Every row gives one point. To make a cloud, some directions were put in groups of two or more. Within a group, all points are equally far from the middle, so they leave a hole (a ring in 2 directions, a hollow ball in 3). The other directions are filled evenly. Then the cloud was stretched, turned, moved and blurred a little. How many holes are there, and how many directions does each take, smallest first?
In the rows, 128 means zero.

Cloud (22 x 3):
[[ 86 102 103]
 [188 104 139]
 [179 102 131]
 [172 106  99]
 [129  97 154]
 [117  69 107]
 [160 112 181]
 [113 101 128]
 [178  83 143]
 [206 106 118]
 [150  75 106]
 [107 111 150]
 [159 133 154]
 [159 135 164]
 [124 125 135]
 [139 142 110]
 [132  91  92]
 [150 121 115]
 [168  80 167]
 [153  94 144]
 [191  67 127]
 [180  77 148]]
Holes: 0

Cloud (28 x 4):
[[160  90 150 123]
 [ 86 172  78 158]
 [135 105 167  97]
 [100 168 102 148]
 [140 161  45 164]
 [184 128 138 117]
 [167 174 130 126]
 [ 76 135 108 112]
 [175 103  60 150]
 [ 86 110  98 117]
 [109 148 127 159]
 [140 115  85 174]
 [158 154 105 116]
 [174 168 135 119]
 [112 113 107 154]
 [202 147 121 111]
 [ 95 118 154 118]
 [136 165 124 113]
 [183  92 119 164]
 [142 125 175  83]
 [192  80 103 185]
 [ 73 136 197 137]
 [147 105 102 120]
 [ 79 132 154 124]
 [138 120  90 191]
 [ 85 121 174 143]
 [107 129 175  93]
 [100 121 103 128]]
Holes: 0

Cloud (53 x 6):
[[141  81 106 201 139 126]
 [110 144 104  51 116 145]
 [ 84  96 119 147 145 169]
 [154  88 101 187 110 135]
 [113 143 155 100  97 118]
 [138 173 133 143 134 184]
 [ 80  94  85 141  88 167]
 [125 158  53  84 105 147]
 [193 140 134 110 192 141]
 [132 116 108 118 121  80]
 [ 60 159 143 131 147 159]
 [132 164  61 116 100 140]
 [136 179 105  63 115 167]
 [ 74 154 125  70  92 166]
 [148 113  72  99 102 132]
 [149 106 139 103 151 131]
 [148 139 115 139 104 109]
 [118 149 100  88 118  97]
 [146 158  64  83 125 113]
 [ 82 136 116 143  73 156]
 [141 141  99 173 131  91]
 [ 91 108 157  93 101 147]
 [108 129 144 163 141 154]
 [ 90 177 124 141 129 148]
 [ 86 143 117  85 147 140]
 [ 95 137  52  74 101 152]
 [141 128 102  89 136  79]
 [ 86  99 112  98 114 146]
 [158 127 106 125 106  76]
 [ 73 128 129 129 139 190]
 [168 164 155 128 116  76]
 [ 95 121 117 109  84 111]
 [ 73 135 113 118  84 112]
 [119 124 116 136 179 166]
 [118 152  78 123 151 201]
 [128 163  74 153 125 131]
 [141 165  56 113 158 112]
 [163 169 146 155  94 140]
 [100 174  52 106 172 125]
 [ 90 164 126 103 134 124]
 [109 141  48 131 125 182]
 [ 79 136  86 155  70 175]
 [ 87 144 110 131 145 185]
 [ 67 158 105  59 106 151]
 [144 113  76  94  97 158]
 [188 136 163 165  96 145]
 [150 125 167 157  98 137]
 [ 55 138  81 118 146 125]
 [ 85 111  95 184 127 182]
 [116 173  83  76 120 166]
 [133 163 118  76 168 125]
 [110 114  97 179 131 123]
 [170 143  98 114 172 151]]
Holes: 0

Cloud (81 x 8):
[[122  50 174 159 162 103  94 114]
 [186 129  98 137  72 163 162 153]
 [ 80 153 116 137  73 132 200 103]
 [134  69 120 152 108 103 142 135]
 [180  55 172 169 140 131  86 143]
 [149  97  71 169 161 137  68 134]
 [135  97  59 111 111 127 108 129]
 [164  50 151 113 153 105  80 140]
 [167 125 161 101 108  92 127 124]
 [ 95 112 187 139 100 130 197 158]
 [152 136 117 137  81 144 198  77]
 [118 150  94  94  87 168 116 125]
 [130 169  99 133 115 144 157 117]
 [182 118 103  98 140 120 133 181]
 [203 108 152 127 112 102  91 118]
 [ 76 141 131 165  84 150  98  78]
 [146  73 139 137 145 177 130 126]
 [111 110 168 198 120  84 157 140]
 [119 130 123 166  99 158 181 103]
 [105 115 200 158  80 108  91  78]
 [125  80 177 130  74 119 111 136]
 [111  86 103 151 142 141 151 114]
 [127 119 169 102 102 137 128 120]
 [ 91 104 113 128 116 147 186 114]
 [158 143 110 100  72 163 117 131]
 [146  81  88 163 149 183  97 119]
 [151 153 177 156 103 138 154 113]
 [142 164 126 105  89 127 210  81]
 [150  72 114 105  96 102  83 145]
 [178  75 136 136 135  86 106 106]
 [156  89 162 183  77  91 169 136]
 [139 137  92 169 162 112  97 109]
 [121  62  96 150 183 137  80 116]
 [105 140 133 112 185 147 105 126]
 [137  88 163 144 101 119  60 120]
 [151 176 158 127 141  95 102 137]
 [106  80  72 164 155 170  73 150]
 [ 91 142 119 182 108 103 157 133]
 [104 129 102 139 127 154 109  91]
 [147  86 107 108 146 161 150 124]
 [143  62 121 121 107 149 125  46]
 [145 115 162 143 148 136 116 147]
 [176  68  88 154 173 170 132 124]
 [ 95  83 138 156 181 108  89 101]
 [138  90 166 123  88 160 170 119]
 [181 104 133 106 161 132  89 140]
 [148 104 168 130  79 128  65 122]
 [143  91  96 164 158 119  53 133]
 [147 165  79 117  57 164 145 128]
 [127 138 169 111 111 127 117 128]
 [177  50 152 141 141 176  81 139]
 [129 144 152 144  69 146 221 127]
 [135  42 172 187 121 119 113 122]
 [142 163 103 119  94 146 156 156]
 [108 110 194 151 101 117  82 121]
 [187  86 158 143 158 102  73 128]
 [118 108 134 147 104 104 140  85]
 [ 91 117 121 142 100 135  59  89]
 [165 122  89 131 101 116 174  85]
 [ 91 136  67  88 152 130 140 138]
 [138  89  35 102 163 168  86 165]
 [ 97 151 108 145 153 114 163 102]
 [126 164 145 111  77 158 120 108]
 [116 123 167 127  97 183  91  94]
 [126  48 174 163 130 124  85 148]
 [155 123  92 137 117 152 181 147]
 [134 167  79  94 109 151  92  77]
 [194 106 126  92  93 132 152 137]
 [136 149 160 127  80  69 149 137]
 [117  99 191 162 140  82 149 145]
 [153  93 103 141 117  99 132 112]
 [ 83 139 146 166  95  85 129 167]
 [ 87 151 110 158 123 151 183 158]
 [107 156 105 158  78 143 168 105]
 [ 75 143  92 158 137 120 144 144]
 [ 98 161  58 127 145 130 118 148]
 [182  54 173 119  83 120 125 117]
 [114  75 153 163 170 176 150 119]
 [114 138 174 149 126  58 154 114]
 [ 99 162 119 185  95  93 139 140]
 [148 139  90 101 111 137 185 127]]
Holes: 1 (2)

Cloud (102 x 9):
[[160 166 118 106 124 105 139 190  78]
 [127 142 169 121 143 183 120 108 140]
 [120 174 136 138 187 142  85 142 130]
 [118 155  68 134  83 142 110  85 140]
 [142 170 144  60 166 121  74 127 104]
 [162  72 106 174 141 159 167 112 152]
 [115 162 109 137  85 156 157 121 146]
 [119 123  89 112  81  99 149  56 139]
 [193 125  98 145 124 182 100  81 137]
 [136 149 115  98 158 122 122 189  89]
 [124 135 157 126 174 166 150 112  98]
 [156 133  93 154 100 100 125  44 150]
 [151 102 156 136 106  80 151 130  52]
 [145 118 120  86 155  81  82  84  77]
 [144 141  95 145  96  67 113 174  58]
 [128  95  95 181 138  80 175 121  73]
 [171 136 162  98 135 104 138 150 146]
 [122  99 128  96 163 138  96 135 161]
 [112  89 177  99 167 102 142  64 134]
 [113 133 132 182 140 143 121 148 104]
 [143 129 136  91 174 147  92 168 121]
 [ 85 148 159 147 168 144 107 139 120]
 [112 121 113 123 173  77 166 162 144]
 [119 126  87 152  70  83 168 123  70]
 [152 128 112 157  80 169 164 121 107]
 [106 173 168  82 162  73 103 188 123]
 [131 152 156 145 124 117  51 140 117]
 [103 108  83  99 126 116 125 114  84]
 [137  79  89 137 144 124 175 165 103]
 [146 197 136 115 154 138  62 118 189]
 [156 112 111 125 142 146 128 182 137]
 [102 130 140 160 108 148 138  99 171]
 [ 97 167 132  80 125  58 108 177  97]
 [149 126 140 158  91  75 140 167 109]
 [131 145 128  77 120  96 129 187 118]
 [178  84 134 163 159 157 132  67 104]
 [156  56 137 122 136 136 125  91  68]
 [143 124 111  86 202 125  95  72 150]
 [120 199 135  93  84  96 130  99 137]
 [120 154 125 147 109 133 199  98 111]
 [103 139 112 133  76  60 156 129  90]
 [163 168 106 127 116 171  91  45 169]
 [119 127 155  92 114 109  72 142 110]
 [183  91  97 140 130 139 196  65 103]
 [ 98 128 113 113  94  55 148 156  94]
 [118 134 170 134 206 164 109 104 165]
 [ 95 156 199  95 162 107  93 153 140]
 [151  82  77 135 160 107 165 122  63]
 [148 106 108 187 181 108 141 127 129]
 [178 111 138 156 122 127  85  89 158]
 [159 145  97 137 132 144 123 164 171]
 [ 86 122  97 144 104 116 118 140 115]
 [136 144  99 142 134 101  49  91 141]
 [124 166  98 103 115 129  60  88 113]
 [ 88 143 178 127 155  55 111 123  88]
 [162 163 124 120 124 154 131  99 206]
 [140  72 128 156  88 117 184 116  74]
 [ 89 152 127 175 123 116 172 125 146]
 [122 167 167 103 150 119  57  75 170]
 [154  82 155  85 136 116 167  85 126]
 [162 109 107  95 128  66 139  86  72]
 [127 108 156  75 122 119 168 114 126]
 [173 184  99 127  89 129 116 142  85]
 [132 103  59 156  86  96 135 141 122]
 [131  95  62 127 159  92 119 135 125]
 [103 141 167  82 117  79 148 105  95]
 [138 166 162  81 133 108 143 110 170]
 [ 96  82  98 142 143  93 156 101  61]
 [ 97  94 124 133 132 136 130  68 167]
 [153 173 146  65 161 126  94 128  95]
 [113 166 133 105 165 156  67 114 134]
 [ 81 166  96 145 131 122 144 123 162]
 [111  88 140 166 164 117 115  89  80]
 [119 179 105 149 150 124 129 164 105]
 [134 111 165  67 151 142 118  63 119]
 [ 95 143 138  94 188  65  83 149  77]
 [109  90 171 100 158 111 111 158 124]
 [123 133  51 145 102 105 109  80 114]
 [154 107 170 133  95 109 110 111  97]
 [182  69 133 139 175 142 161  60 130]
 [139  68  98 160 105 120 186  66  80]
 [133  47 130 136 168 136 111  99 123]
 [188 108 163 147 113 138 142  76 119]
 [150 119 123 113 124 123  60  72  98]
 [132  87 109 176 148 109 149 112  56]
 [144 146 100  85 178  92 136  81 134]
 [167 101 127 178 140 150 147  89 180]
 [164 182  98 110 114 141 139  96  98]
 [173 135 168 148 150  92 105 153  92]
 [169  79 138 115  95 119 131 124 125]
 [117 148 114 141 187 153 120 101 191]
 [ 94 187 167 106 166 104 105 181  97]
 [181 138  94 151 132 157 108  55 121]
 [ 98 133 168 137 163 149 165 138 153]
 [ 70 141 160 121 141  73 130 156 140]
 [109  88  99 127 158 115 121  61  83]
 [156 137 104 110 182 129 157  62 139]
 [155  70 108 157 169 138 108 143 107]
 [193 122  68 127 100 103 106  81 125]
 [164 108  84 135 150  70 155 101 105]
 [120 101 145  87 199 142 124  98  90]
 [145 105 139  98 138 107 157 186  55]]
Holes: 2 (3, 6)

Cloud (103 x 9):
[[165 141 201 169 105  83 145 139 166]
 [149 180 120 178 173 100 146 176 154]
 [171 105 185 162 128 126 126  99 121]
 [143 142 129  75 144 119 110 132 159]
 [113 164 173 171 105 119 127 120 108]
 [117 100 163 106 126 153 184 135  70]
 [202 122  90 135 100  93 154 127 178]
 [121 105 128 178 109  59 125  88 164]
 [143 159 160 162  86 109 170 133 109]
 [109  89 165 168  80  92 144 134 126]
 [132 161 114 116 158 130 104 139 149]
 [205 113  86 179 119 125 123 106 159]
 [100 102 131  87  99 159 142 159 136]
 [159 146 103  87 105 119 109 140 155]
 [129 157 131 219 104  74 144 147 148]
 [ 86 185 133 121 157 142 165 134 191]
 [150 145 159 129 131  97 189 132 148]
 [173  94 125 191 125  54 147  93 165]
 [205 112 108 112  71 138 133 103 178]
 [165 167 106  85  97 143 180 129 192]
 [184  78  85 125 150 112 141 112 139]
 [139 113 124 154 110 138 175 170  72]
 [128 179 134  72 107 158 157 140 114]
 [125 100 105 132 112  90 112 123 156]
 [132 100 101 142 157 138 175 183 145]
 [157 115 161 115 138 117 156  86 122]
 [158 108 145 173 173 115 166  95 134]
 [ 93 157 129  97  81 115 124 130 190]
 [ 83 117 184 144  92 165 190 135 134]
 [190 102 127 161 107  68 174 140 161]
 [133 133 198 145 121 133 151 165 171]
 [113 143 137  89 137 128  90 124 199]
 [ 96 186 108 165 132 121 179 124 176]
 [104 159 180 146 127 141 160 135  74]
 [100 158 138 141 105 164 182 114 167]
 [129 162 138 158 149  77 125 133 101]
 [138 109 118  89 110  84 103 128 154]
 [126  73 170 139 165 115 150 105 141]
 [164 130 164 167 116 104 105 114 160]
 [166 137 154 249 136  62 189 113 152]
 [133 181 131  45 109 141 144 106 165]
 [ 79 154 183 146 127 111 111 152  87]
 [144 191 135 152 109  84 180 109 122]
 [113 176 149 145 162 160 163 144 167]
 [133 150  76  96  98 115 157 154 149]
 [186 111 133  85 147 154 150 130 124]
 [170 150 157 156  77  84 157 131 122]
 [141 164 203 161 125 124 183 127 103]
 [ 71 120 163 114 158 154 178 151 105]
 [183 105 162 149 128 136 210 149 120]
 [183 128 116 151 141 154 146 131 150]
 [119 157 138 203 147  63 156 159 111]
 [163 162 171  89 157 121 128 105  86]
 [146 115 177 174 128 122 157 158  99]
 [167 147 154  79 102 172 126 145 157]
 [ 90 148 142  94  60 128 119 140 156]
 [159 123 102 151 169 135 137 130 132]
 [129 119 147  73 116  85 160 159 128]
 [113 118 154 139  92 129 162  98 127]
 [103 159 130  72 105 124 144 152 107]
 [160 140 141  99 124 102 142  76 116]
 [166 202 147 153 112 122 142  69 148]
 [135 138 152  99  62  71 141 158 143]
 [166 171 196  97  82 118 189 126 139]
 [140 195  76 193 136  91 155 155 138]
 [103 149  96 102 115 130 125  96 150]
 [126 127 108 106 132 117 169 192 158]
 [115  98 123 170 104 166 144 179 108]
 [ 96 141 195  86 152 125  97 103 150]
 [182 161 155  95 138 141 109 112 128]
 [120 133  98 178  81 147 152 143 117]
 [193 140 141 124 132  92 208  96 135]
 [173  96 123 112 118 136 153  90 164]
 [148 150 132 102 151  85 151 103 141]
 [ 95 121 133 185 116 107 182 116 131]
 [144 118 176 187 107  94 189 157 132]
 [127 126 131 135  74 101 172 158 148]
 [121 126  74  97 117 154 148 108 122]
 [120  58 165  86  95 120 129 125 125]
 [121 170 186  86 107 155 146 127 153]
 [135  81 137 199 146  96 173 162 125]
 [140 114 155  83 113 159  97 126 133]
 [146 134 111 137  78 148 110 132 100]
 [187  97 111 189 156  83 168 129 123]
 [ 99 103 184 107 130 138 146 162 122]
 [121 150 180 115 143 147 109 120 135]
 [108  92 145  80 133 123 199 134 106]
 [105  85 179 135  90 163 148 132 127]
 [176 131 133 118 120 131 114 147  84]
 [171 140 134 101 120  85 185 103 155]
 [137 138 125 137  74 137  99 134 102]
 [150 153 179 164 103  88 123  93 157]
 [140 122 156  80  85 131  84 143 136]
 [124 104 135 142  91 164 168 179 106]
 [100 114 116 121 129 107 104 113 145]
 [164 134 138  54 109 163  97 150 120]
 [138 136 145 161 148  78 163 100 120]
 [155  69 158  97 122 111 109 141 151]
 [192 167 131 182 100  98 184 145 154]
 [128  80 176 170  75  95 142 111 149]
 [157 121 159 104 125 102 146 145 171]
 [155 125 106 148 135 107  89 118 136]
 [ 86 132 114 129 126 131 136 161 153]]
Holes: 0

Cloud (102 x 9):
[[125 101 134 111  79 163 108 111  51]
 [145 144 133 136 134 118 156 173 103]
 [138  91 110 109 130 108 128 153 169]
 [ 70 129 143 118  23 145 115 126  59]
 [173 154  90 136 185  87  64 134 125]
 [117 120 175 106 100 128 171 157  96]
 [ 74 164 164  67 149 139 151 132  44]
 [152 118 112 157  99 127  84 141 115]
 [136 103 207 158 167 150 139 123 117]
 [ 77  92 139  81  58 103 100 123 114]
 [151 129 121 159  65 150 126 161 152]
 [134 134 110 118  61 129 124 141  60]
 [122 108 124 175  91 111  73 161 129]
 [120 136 134 179  77 103 118  81 111]
 [125 138 132 109 124 158  70 141 130]
 [120  91 188 182 152 150 145 142 124]
 [150 128 159 106 102 149 127 170 129]
 [171 128  97 192  70  96  47 117 165]
 [123 152 110 179  93 109  98 122 158]
 [131  90 172 111 166  63 150 180 133]
 [170 105 141 112 205 110 134 189 205]
 [135 107  75 102  79  94 104 140 100]
 [152 122 162 146 220 124 134 158 157]
 [111 122 170 113  73 121 170  73 110]
 [117  74 176 175  91 136 132 136 190]
 [146 133 128 107 175 102  94 161 141]
 [126  83 142 178  80 108  80 163 224]
 [163 125 101 121  70 144  90 109 126]
 [ 95 120 144 120 114 136 104 157 161]
 [128  97 182 165 110  76 121 182 121]
 [103 133 114 174  57 128  87  70 109]
 [ 76 121 157 121  54 103  99 141 133]
 [126 141 116 122 161  50  93 158 114]
 [117  93 191 141 111 149 118 159 120]
 [ 98  98 124 120 118 130 141 191  62]
 [111 158 162  99 103  96  71 146  74]
 [107 103 167  94 113 136 194 124  63]
 [ 79 128 158 100 132 153 127 164  71]
 [134 139  93 138  89 130  89  89  88]
 [149 108 171 155 113 117 104 160 206]
 [115 143 141  76 176 144 130 140  76]
 [133 165 109  91  63 130 122 158  81]
 [139  95 175 152 173  88 147 106 158]
 [ 84 120 208 130 135 130 136 131  99]
 [117 133 149 113 144 116 107 155 142]
 [108 138 146  34 155  95 127 166 100]
 [131 160  96 157  49 125  58 130 142]
 [130 153 111  57 172 129  81 171 163]
 [111 111 190  40 149 148 178 154  95]
 [118 129 168 112  99 126  76 168  92]
 [134  84 150  79 113 149 148 117  92]
 [132  87 195  83 128 114 135 147 113]
 [131 103 139 147 203 147 131 126 124]
 [ 77 148 128 111 109 103 134 105  59]
 [136  89 193 110 148 142 155 153  84]
 [159 161 135 139 117 146  93 161 146]
 [145 109 135 125 133  84  55 142 170]
 [123 139 127 157 144  95 148 138 165]
 [133 147  82 146  84 103  99 163  83]
 [123 127 131 110 123 152  75 105  99]
 [103 171 151 120 166 113  87 160  98]
 [153 102 113  97 146  85 131 171 143]
 [149 130 194  81 141 134 110 133 160]
 [ 85 162 139 165 123 125  87 126 154]
 [120 168 155 130 140  94 117 145 176]
 [ 83 168 152 145  51 136 103  80  49]
 [167 165 137 128 167 127 112  99 116]
 [ 59 107 177 109 102  95 122 102  86]
 [108  77 125 150  58 109 109 126 142]
 [132 111 124 142  73 176  85  89  95]
 [133 128 157 173 169  79  97 170 142]
 [127 121 172 139  81  98 152  85  98]
 [126 140 156 149  97 125 137 103 112]
 [140  61 152 124  78  72 149 168 148]
 [ 93 111 168 163 100 101 142 115  59]
 [ 87 174 132 141  85 144 137 129  96]
 [116 161 116 148  30 174  78 103  88]
 [ 90 131 160  58 160 153 146 147  54]
 [108 146 163 119 201 143 114 145 114]
 [128 152 150 145  97 143 117 100  39]
 [119 180 125 159  97 120  79 125 142]
 [ 93 151 174 143 114 124 157 139 140]
 [ 77 147 147 111 157 119  98 142  87]
 [109 149 171 131 175  96 132 188  78]
 [144 127 128 110  80 121 109 128  93]
 [128 140 119  88  94 116 107 140  48]
 [125 157 109  99 145  96  99 133 171]
 [105 119 166  74  84 149 126 145  46]
 [116 131 136 137 130 134 131 183 107]
 [137 146 113 120  79 169 119 124 128]
 [131 152 175 174  67 143 119 112 131]
 [143 123 135 103 115  93  87 148  94]
 [130 162 117 125 163 123  85 145 104]
 [ 86 153 130 136  66 118 165 104  75]
 [112 130 137 167  69 121 148 113 119]
 [151 104 153  91 128 135 137 108 108]
 [ 88  95 192 174  78 136 169 128  99]
 [ 75 120 168  89 149 142 175 155  85]
 [139 139  88 190  84 126  67 170 145]
 [128 159 172 152 129 164 138 106  91]
 [170 134 114 121 162 135 135 131 121]
 [119 112 127 148 164  80  80 125 145]]
Holes: 0
